Each row of a before or after table is a point. One or more steps were done to the points. Then noise was added and the rows were shuffled. The steps act on how far a point lies along the listed directions, d1 being the first. Name the steps. A step turns or swaps two directions, mirrors them in a line or flattens them onto one, adds a multiple of one to another, or multiplies one. Angles are multiples of 10 degrees, from the lower direction toward the higher: turns from -170 to 170, lines from 10 to 170 but not 90. Use the fewest steps. Two steps may share a direction if one is a turn and the other turns, adds or multiplies; they go together, in the order done. Otherwise the lowest direction goes first.

Directions:
(1): -0.6; 0.2; -7.3
(2): 0.7; -7.3; -0.3
(3): 7.3; 0.7; -0.6
Before:
5.4; -1.9; -0.6
-0.2; 2.7; -4.6
-3.5; -3.1; -4.6
3.6; 0.4; -4.0
0.6; 5.0; 4.7
1.2; 0.6; 2.7
-1.9; 3.4; 5.7
-1.1; -4.8; 1.2
-3.3; 3.8; 2.8
3.6; -4.6; 1.9
-0.6; 2.9; -0.7
4.7; 1.4; 2.7
-5.0; 4.4; 1.5
4.6; -5.4; 4.7
After, 14 rows:
0.4; 3.9; 4.6
6.0; -9.3; -0.9
5.3; -5.4; 2.5
1.1; -0.9; 2.5
5.0; -11.1; 4.6
4.2; -5.5; -4.2
-3.8; 8.3; 2.9
-2.3; 6.3; 5.4
-3.8; 2.2; -4.4
-0.2; 2.1; -4.4
-5.4; 11.3; 1.7
4.2; -8.9; 1.7
-0.7; 3.0; -0.6
-1.4; -2.5; 1.5
Steps: add 1.5 times d3 to d2

Directions:
(1): 0.4; 5.9; -8.3; 5.2; -0.1; 3.4; -1.0; -0.7
(2): -0.5; 4.7; 4.2; 0.7; -6.4; 2.0; -1.9; 7.3
(3): -2.8; 0.4; -0.2; 1.4; 5.9; -4.5; -8.0; 3.7
(4): -1.9; 0.9; 4.8; 8.8; 3.0; -1.4; 5.2; 0.2
(5): 3.1; 0.5; 5.1; 0.7; 3.5; 8.0; -4.4; -3.3
(6): -8.4; 2.0; -0.4; -4.4; 3.9; 4.6; 3.3; 1.8
Before:
-2.7; -1.4; -3.0; 8.7; -2.3; -3.5; 6.5; -1.9
2.3; 4.9; 1.9; 4.1; -2.0; 0.0; 4.0; -3.2
0.0; 0.0; -4.3; -3.1; 8.4; 1.4; 3.5; -6.2
-5.6; -0.3; -4.8; 3.4; 10.6; 0.3; -1.7; 0.7
-2.1; 2.9; -1.5; -0.6; 1.1; 6.6; 3.6; -0.2
-1.9; -3.5; 6.4; -7.0; -0.6; 1.6; 4.0; -1.1
-5.0; -3.1; 4.2; -5.2; 0.0; -0.6; 3.8; 3.3
1.0; 1.3; -1.9; -1.0; -0.5; 1.4; 0.6; -1.6
-0.6; 1.1; -2.4; 1.3; 0.7; 4.9; -0.4; 2.5
3.7; 2.2; -2.2; 3.6; -2.2; 0.6; 2.1; -3.4
-0.2; 0.8; -4.9; 1.7; 0.4; -0.2; 0.6; -0.7
After, 11 rows:
-1.1; 5.1; -5.5; 4.1; 1.6; 4.0; 4.8; -4.1
-1.5; 4.3; -6.8; 3.1; -0.7; 2.5; 0.1; 1.1
0.0; 5.4; 0.4; 8.0; 2.7; 0.4; 7.4; -5.1
1.2; 2.8; -3.5; -2.0; -1.5; 2.4; -0.5; -1.0
-3.9; 7.4; -1.6; 10.1; 2.3; 2.5; -4.0; 9.2
1.6; -7.7; 10.9; -4.0; -4.8; -6.4; 1.3; 4.2
-2.1; 9.1; 0.9; -2.2; -1.6; 5.9; 0.3; 5.9
2.5; -7.6; 14.1; -9.1; -5.0; -2.8; 1.9; 0.8
4.5; 5.1; -1.7; 5.3; -4.2; 4.5; 0.2; 0.8
3.3; 2.4; -5.2; 4.7; -0.9; 4.2; -2.3; 1.4
-7.2; 3.0; -1.8; 14.5; 0.1; -1.0; 10.7; 0.4
Steps: multiply d1 by 2; turn d2 and d6 by -120 degrees; multiply d4 by 2

Directions:
(1): 6.1; 1.7; 2.7; 0.5; -2.5; -6.1; 6.9; 0.5; 3.9; 2.5; -7.3; 1.0
(2): 4.4; -3.0; -7.9; 2.7; 6.4; 5.5; 2.7; -1.5; 5.8; 0.6; -0.7; 0.8
(3): -3.4; 2.4; -3.9; 7.6; 1.2; -3.2; 2.8; 1.3; -3.0; -6.0; -2.8; -7.0
(4): 8.8; 2.3; -2.1; -3.4; 2.2; -1.5; -3.8; 0.7; -4.8; 3.3; 1.5; -7.6
Before (8 x 12):
-5.4; -1.4; 4.7; -3.4; -0.1; 6.8; -5.7; -2.8; 0.8; 0.7; 4.3; 2.6
6.9; 2.5; -2.6; -0.7; -0.4; 0.4; 1.8; 1.6; 0.5; 3.1; -4.3; -1.2
8.3; -1.7; -3.7; -3.5; -1.0; 0.5; -5.1; -1.1; -0.4; 6.2; -0.1; -2.7
-7.9; 1.2; 4.4; -1.7; -4.1; -1.2; -2.8; 1.3; -5.4; -3.6; 1.7; -0.1
-7.3; -1.9; 11.5; -6.6; -7.1; 1.1; -8.2; -2.5; -2.9; 0.0; 6.1; 10.8
-4.6; -0.3; -0.8; 0.3; 0.8; -1.0; -0.1; 0.0; -0.6; -4.7; -2.2; 1.5
6.3; 1.2; -6.2; 2.6; 2.2; -0.1; 2.6; 1.0; 1.5; 0.2; -3.5; -3.7
-9.8; 0.4; 3.8; -0.9; -4.3; -1.9; -0.3; 2.5; 1.8; 1.8; 2.0; 6.4
After, 8 rows:
5.0; 3.5; -4.9; 2.2; 0.7; 0.3; 1.0; 2.3; -2.1; 0.5; -3.6; -5.0
-7.9; -1.3; 3.5; -1.5; 0.7; 7.1; -5.9; -2.5; 0.0; -1.2; 4.6; 1.7
-18.1; -1.6; 7.5; 2.0; -5.6; 2.2; -7.4; -1.7; -5.5; -8.5; 6.6; 7.4
-7.8; -0.3; 7.9; -4.3; -6.4; -0.4; -1.0; 0.5; -0.8; -1.0; 0.3; 6.5
-14.0; 0.2; 2.8; 1.9; -4.7; -1.5; 0.4; 2.9; 1.6; -1.0; 2.2; 6.6
9.7; 1.6; -5.7; 0.4; 2.0; -0.5; 2.1; 1.2; 1.5; 2.7; -3.4; -4.2
-2.0; -1.1; 1.4; -2.9; -0.4; -1.3; 0.6; -0.5; 2.3; -1.5; -3.0; 5.2
5.1; -0.6; -7.2; 0.6; 0.9; 0.7; -6.4; -0.2; -4.2; 2.0; 1.1; -7.6
Steps: mirror d1 and d3 in the line at 30 degrees; add 0.5 times d2 to d4

Directions:
(1): 3.6; -6.7; 0.9; -5.8; -2.1; 5.3; -2.2; -0.2; 0.4; -4.0; 0.1; -8.3; -6.3; 1.3; 7.1; -0.8; 0.4; 3.7
(2): -5.1; -0.8; 5.2; 2.3; 4.7; -2.2; 0.9; 2.5; 0.4; 3.0; -5.3; -7.8; 4.3; -5.6; 2.7; 7.6; 1.0; 3.9
(3): -4.6; -4.0; -0.8; 4.5; 1.4; -2.2; 8.2; -1.1; 5.6; -4.4; -4.9; -0.8; -0.4; 5.4; -0.3; -6.1; -5.7; 3.6
(4): -0.7; 7.0; 4.9; -7.1; -4.3; 1.6; -0.8; -0.9; 7.0; -5.9; -2.2; -3.0; 3.9; 4.2; -5.8; 3.3; 0.4; -0.8
Before (10 x 18):
-3.6; 5.9; 3.6; 1.3; 3.1; -1.3; -0.8; 2.3; 0.3; 5.5; -3.9; -3.2; 9.3; -3.3; -3.9; 6.9; 2.6; 0.7
0.9; -0.8; -3.8; 0.9; 1.4; 1.4; 3.0; -0.2; 0.8; 0.5; 2.5; 6.7; -3.1; 1.9; -0.9; -5.8; -2.0; -1.6
0.5; -2.7; 0.4; 0.1; 3.2; 0.1; -1.1; 1.8; -1.4; 0.8; -2.0; -6.2; -2.6; -3.2; 4.5; 1.7; 2.5; 2.3
3.9; -5.6; -1.1; 0.7; 0.2; 1.9; -3.1; 0.9; -4.7; 3.4; 1.1; -5.0; -2.6; -5.4; 6.9; 3.3; 1.2; 1.7
-1.5; -0.2; -5.9; 3.5; -2.4; -4.0; 3.0; -4.5; -4.6; 0.3; 5.1; 11.3; -3.4; 5.2; -3.3; -10.9; -2.5; -4.8
-3.6; 3.6; 0.6; -2.2; -1.3; -0.9; -1.0; -1.6; 2.3; 0.4; -0.8; -3.8; 4.1; 0.9; -2.2; 1.4; 0.6; -3.7
-2.2; -6.2; 0.6; -0.2; 5.1; -2.2; 1.5; 2.5; -3.3; 0.8; -5.5; -5.6; -1.1; -1.9; 7.2; 3.2; 0.8; 5.8
-1.3; 3.5; 4.4; -2.0; 0.0; -0.2; -4.8; 2.0; -0.2; 2.3; 1.1; 0.2; 1.7; -3.1; -1.9; 3.8; 2.0; -0.3
-0.5; -2.4; 3.3; -2.1; 4.0; 4.5; -0.2; -2.2; -2.6; 2.5; -3.1; -8.0; 2.2; -3.6; 7.8; 4.1; 0.8; 5.3
0.4; 2.6; -6.8; 6.1; 2.0; -5.3; 0.9; -2.4; -4.3; 0.7; 4.7; 14.3; -1.6; -0.3; -4.0; -5.7; -1.5; -3.0
After (10 x 18):
10.1; -1.4; -4.1; -7.3; -8.4; 6.4; -4.9; -2.5; -1.1; -4.4; 6.1; 1.1; -5.9; 3.7; 1.1; -3.9; 0.3; -3.0
-7.8; 11.7; 5.5; 1.5; 3.0; -7.2; 1.8; -0.3; 4.8; -1.5; -4.8; 2.9; 9.5; -1.9; -10.1; 7.8; -0.2; -0.7
8.1; -2.0; -4.3; -5.8; -2.5; 7.7; -1.2; -5.8; -3.8; -2.1; 5.4; 2.2; -5.5; 4.4; 5.1; -7.2; -0.4; 0.0
3.6; -2.3; -2.9; -6.8; -3.2; 1.4; -0.4; -0.7; -0.2; -6.3; -0.9; 0.4; -4.3; 7.1; 2.1; -4.4; 0.0; 1.7
-13.4; 8.5; 10.8; 0.2; 2.4; -7.6; 4.6; -0.7; 4.7; -0.9; -9.0; -7.0; 11.4; -1.0; -5.8; 9.6; 0.3; 1.5
-2.2; -1.5; -4.1; 3.5; 1.2; -1.7; -0.9; -1.2; -3.5; 4.2; 2.0; 0.9; 0.3; -1.0; 1.3; -3.2; 0.5; -4.3
-5.9; 4.0; 6.0; -2.1; 3.7; 0.0; 3.7; 2.0; 6.6; -0.4; -5.0; -4.1; 4.9; -1.5; -2.2; 5.8; -0.8; 1.7
4.5; 1.6; -9.5; 4.6; 0.0; -0.3; -1.3; -0.8; -7.2; 6.0; 6.9; 13.5; 0.1; 1.6; -4.3; -8.5; 0.7; -5.6
5.7; -0.9; -3.3; -4.3; -2.2; 3.0; -2.0; -0.8; -0.4; -3.7; 2.5; -0.7; -6.1; 2.9; 1.7; -4.4; 1.3; -1.3
3.9; -0.6; -3.8; 0.4; -1.5; 1.1; -4.7; 0.6; -5.6; 3.5; 7.9; 9.9; -4.9; -0.4; -1.2; -5.1; 0.3; -3.4
Steps: multiply d1 by 1.3; add -1.5 times d3 to d2; turn d2 and d4 by -160 degrees

Directions:
(1): -0.6; -9.7; -3.8; -3.4; -2.2; -0.1; 4.9; 2.4; 5.5; -4.7; -0.1; 1.0; -5.5; -0.3; -0.8; -3.9; -3.9; -5.6; 4.7; 0.2; -0.2; -9.4; 1.7; -5.1; 4.2; -5.1; 3.5; -5.5; -3.3; -0.4; -5.0; 3.1
(2): -3.8; 4.9; -8.5; 3.0; -2.7; -3.5; -3.3; -3.6; -0.8; -1.2; 0.9; 6.7; 2.4; 1.4; 3.0; 3.7; -0.6; -0.9; -4.2; -0.3; 8.9; 0.5; -1.7; -10.4; 5.0; -1.5; 2.0; 1.2; 5.3; -6.3; -4.4; -0.5
(3): 5.8; 3.3; -2.5; -3.6; -3.9; -2.3; 0.2; -5.9; 0.7; -3.3; -4.3; -0.5; -4.8; 3.7; 3.9; -0.8; -3.6; 2.9; 1.2; 7.2; -3.3; -1.2; 0.7; 1.8; -6.0; -4.4; 3.5; 13.5; -2.1; -2.9; -2.5; 3.0
(4): 2.8; -0.6; 1.6; -4.5; -6.3; 3.3; -4.8; -1.4; 4.3; 2.4; 0.1; 4.2; -3.4; 4.5; -5.8; 3.6; -0.1; 7.1; -1.7; 5.3; 3.1; 5.4; 11.3; 1.9; 1.6; 2.1; 3.9; -7.5; -1.4; 0.2; -3.0; -2.0
Before:
-4.8; -1.2; -7.9; 0.9; 0.1; -4.0; 3.6; -3.3; -1.6; -2.5; -1.5; 4.5; 3.0; -0.2; 3.6; -0.7; -2.8; -8.0; -1.6; -2.2; 2.7; -5.0; -6.1; -7.1; 3.4; -5.2; 0.9; 0.8; 2.4; -1.8; -2.6; -0.1
-1.7; 3.5; -7.4; 3.4; 2.8; -2.7; 0.8; -0.6; -4.5; -4.1; 2.4; 0.1; 4.0; -2.3; 4.2; 1.1; -1.0; -2.7; -1.8; -1.8; 1.4; -2.1; -8.6; -9.6; 1.5; -0.2; -1.3; 4.7; 5.7; -2.4; 1.5; 0.2
-2.3; 2.3; -7.0; 1.1; 1.1; -5.4; 1.7; -3.3; -3.6; 0.0; 2.1; 2.6; 1.4; 2.6; 3.3; -0.8; -1.4; -1.2; -0.6; 0.1; 2.3; 0.1; -4.7; -3.7; 0.6; -1.1; -0.6; 0.4; 2.1; -3.1; -3.7; -0.2
-12.9; -4.8; -2.0; 9.4; 7.3; 0.4; 0.7; 5.4; -3.7; 1.6; 6.7; 1.8; 8.8; -6.5; -4.3; 3.9; 4.2; -9.9; -2.2; -12.4; 8.1; -2.6; -6.8; -10.4; 12.0; 4.4; -4.3; -20.7; 7.2; -0.7; 1.5; -4.3
-3.5; 6.4; -1.8; 3.3; -0.3; -1.1; -4.2; -0.3; -4.2; 3.6; -1.1; 2.3; 5.5; 0.0; 2.6; 3.6; 2.4; 2.4; -3.4; -0.9; 5.0; 4.2; -2.8; -0.8; 0.2; 2.2; 0.3; 0.8; 5.1; -1.9; 1.9; -3.3
2.9; -0.5; 6.2; -1.8; -0.5; 1.8; -2.7; 4.1; 0.5; 5.4; 1.6; -1.8; 0.5; -0.3; -4.4; 3.3; 4.1; 4.0; 1.4; 2.0; -2.2; 7.4; 3.9; 10.8; -0.9; 6.4; -0.4; -6.3; -2.9; 4.4; 2.6; -5.1
-5.3; 6.6; -0.7; 5.7; 0.0; 1.0; -5.1; -0.8; -2.1; 4.4; 3.3; 6.2; 4.5; -0.9; -1.9; 4.2; 2.0; 3.7; -4.4; -2.2; 5.2; 7.4; 0.1; -4.2; 4.9; 5.3; -1.7; -6.6; 4.4; -0.8; 4.3; -6.2
-2.4; -1.7; -1.3; 0.9; 0.5; 0.8; -1.5; 0.6; 0.8; 2.0; 5.4; 6.3; 1.6; 1.4; -5.5; 0.5; 0.2; 2.8; -2.7; -2.4; 6.7; 2.3; 2.2; -4.3; 5.9; -1.5; -1.3; -8.7; -0.9; -0.5; -1.5; -0.6
2.8; -8.7; 6.6; -6.5; 0.7; 6.8; 2.5; 4.9; 4.6; 2.6; 1.1; -2.8; -1.0; -3.1; -5.2; -3.3; 0.1; 0.0; 3.0; -0.1; -3.6; -0.6; 4.1; 5.0; -0.1; 0.9; -0.2; -11.0; -5.3; 2.2; 1.6; -2.3
After:
-6.7; -13.9; -9.3; -0.7; -2.8; -0.3; 4.3; 1.9; 6.6; -6.2; 2.5; 5.7; -4.4; -0.4; -4.8; 0.7; -4.5; -10.0; 3.4; -2.4; 7.5; -12.6; 2.5; -14.6; 12.8; -5.2; 6.0; -18.9; 0.7; -4.4; -9.4; 1.3
0.5; -5.8; 5.5; -0.7; 3.5; 0.8; 2.7; 7.5; 0.1; 2.6; 2.5; -5.0; 0.7; -4.0; -2.4; -1.4; 3.4; -3.0; 5.0; -2.7; -5.0; -0.1; -2.4; 8.9; 0.7; 3.9; -2.1; -6.8; -4.4; 5.7; 3.4; -3.3
-4.3; 0.4; -0.9; 1.3; -1.4; 1.7; -3.4; 2.9; -0.9; 4.2; -0.1; 3.2; 3.9; -0.2; -1.4; 2.8; 2.2; 1.6; -1.7; -2.0; 6.2; 2.6; 1.5; -2.0; 4.2; 2.9; 1.5; -9.3; 3.2; 0.1; 0.4; -3.9
-4.7; -3.5; 0.6; 1.3; -2.0; 3.7; -1.7; 3.0; 3.5; 2.5; 3.6; 6.0; -0.5; -1.4; -5.7; 0.9; -0.4; 1.4; -0.2; -1.9; 2.7; 1.6; 5.3; -3.7; 7.8; 3.4; 0.6; -15.6; -0.3; 1.6; 1.7; -4.8
-1.1; 2.6; -6.2; -0.4; -1.4; -3.7; -0.6; -4.1; -1.9; 1.4; 2.1; 4.5; 0.2; 4.8; 0.9; 1.2; -1.0; 2.1; -1.5; 1.7; 4.1; 3.2; 0.3; -2.8; 1.2; 0.2; 1.2; -2.8; 2.2; -3.1; -4.4; -1.0
-1.3; 3.6; -8.7; 1.2; -1.9; -1.1; -3.0; -2.3; -1.8; -2.8; 3.1; 4.7; 2.0; 0.7; 0.9; 4.1; -1.1; 1.2; -3.9; 1.1; 5.9; 0.9; -1.7; -11.2; 4.5; 0.9; 1.8; -0.6; 5.7; -3.4; -1.6; -1.3
-1.8; 1.5; -8.3; -1.7; -5.1; -3.1; -0.8; -7.1; 0.3; -1.3; -3.0; 7.6; 0.8; 3.8; 1.6; 2.6; -3.4; -1.9; -3.8; 3.1; 4.6; -0.5; 0.3; -5.7; 2.6; -4.6; 4.1; 1.5; 2.1; -3.5; -4.6; -0.7
1.6; -5.9; 0.0; -2.9; -1.1; 2.0; 1.2; 1.2; 4.5; -0.1; 3.4; 4.3; -3.4; 2.6; -6.3; -2.0; -2.2; 3.1; 0.7; 1.1; 2.4; -1.5; 5.1; -1.5; 3.6; -4.1; 0.6; -7.4; -5.0; 1.3; -2.6; 1.3
4.0; -8.4; 3.4; -6.0; 2.5; 3.8; 7.0; 3.3; 3.4; -1.4; -1.4; -5.7; -1.7; -4.2; 0.2; -6.1; -2.4; -4.2; 5.5; -0.5; -7.1; -6.2; -2.7; 3.6; -3.4; -3.4; -0.3; -0.5; -5.6; 0.5; 1.7; 1.0
Steps: turn d1 and d3 by 60 degrees; turn d2 and d4 by 50 degrees
